Each row is a point. The ring and each string are closed loops that go straight from each point to the next, and from the last back to the first. Before rounding, they use only three directions, however many columns there are. How many times does the string pass through the ring? Passing back the other way cancels.

Ring:
30 11 -9 11
-6 48 -21 -12
-47 40 -32 -32
-55 3 -30 -30
-24 -29 -20 -10
19 -27 -12 10
String:
-43 42 -68 -41
-65 55 -36 -43
-59 46 1 -28
-38 32 -9 -20
-21 28 -42 -22
-22 46 -60 -30
-30 65 -47 -32
-43 69 -6 -26
-33 38 2 -16
-14 15 -25 -13
-29 33 -13 -18
-46 47 -6 -25
-18 15 -23 -14
-17 20 -55 -23
Times through: 2
String:
-57 38 4 -25
-59 37 -6 -29
-53 31 1 -24
-75 39 -20 -40
-79 36 -49 -50
-52 21 -54 -38
-35 14 -45 -27
-31 12 -45 -26
-22 11 -32 -18
-47 21 0 -20
-70 31 -8 -34
-86 42 -28 -47
-61 35 -51 -43
-33 24 -63 -33
-28 21 -33 -22
-48 34 -4 -23
-67 53 -8 -35
-63 58 -42 -44
-36 40 -67 -38
-30 30 -50 -29
-24 18 -21 -17
Times through: 3

Ring, 6 rows:
64 22 4 -18 -6 -11 -37 -5
-5 68 -12 -5 -7 3 -27 -24
-62 58 -6 6 -7 10 -4 -22
-79 3 13 7 -7 9 17 -6
-13 -69 9 -12 4 1 10 8
44 -60 6 -22 3 -7 -11 8
String, 21 rows:
36 -18 -19 -22 7 0 -22 -12
23 -2 3 -13 -3 -4 -18 -4
38 3 15 -13 -8 -9 -22 2
31 -7 -3 -16 0 -4 -20 -6
62 -15 -15 -25 5 -5 -31 -9
116 11 9 -27 -7 -20 -51 2
89 35 28 -15 -16 -21 -45 6
75 44 26 -13 -17 -18 -43 3
86 52 5 -18 -10 -15 -51 -8
64 44 -14 -20 -3 -6 -45 -17
29 23 -22 -17 3 1 -30 -20
13 24 3 -9 -6 -3 -21 -9
38 66 28 -4 -20 -13 -35 -2
57 81 16 -8 -18 -14 -46 -9
57 59 -15 -17 -4 -5 -46 -20
37 24 -25 -19 4 1 -33 -21
6 2 -12 -13 2 2 -16 -13
27 25 17 -8 -11 -8 -23 -1
73 40 31 -11 -18 -19 -40 6
108 21 14 -23 -10 -20 -50 2
100 -7 -8 -30 2 -13 -44 -4
Times through: 2
String:
-63 -31 35 6 -10 1 23 11
-45 -92 16 -7 4 5 28 13
-6 -121 -18 -25 20 8 16 3
10 -63 -23 -23 14 6 -4 -8
54 -73 -16 -30 13 -2 -15 0
97 -41 1 -31 3 -14 -34 5
111 28 36 -18 -18 -26 -49 12
44 38 19 -9 -14 -12 -32 -1
18 39 8 -7 -10 -5 -25 -8
-6 18 -15 -10 1 5 -15 -18
-33 49 -35 -7 4 13 -17 -34
-88 79 -35 6 0 21 -5 -41
-52 8 -27 -6 7 15 1 -24
-43 3 -5 -3 -1 8 2 -13
-36 7 22 2 -11 0 3 1
Times through: 0
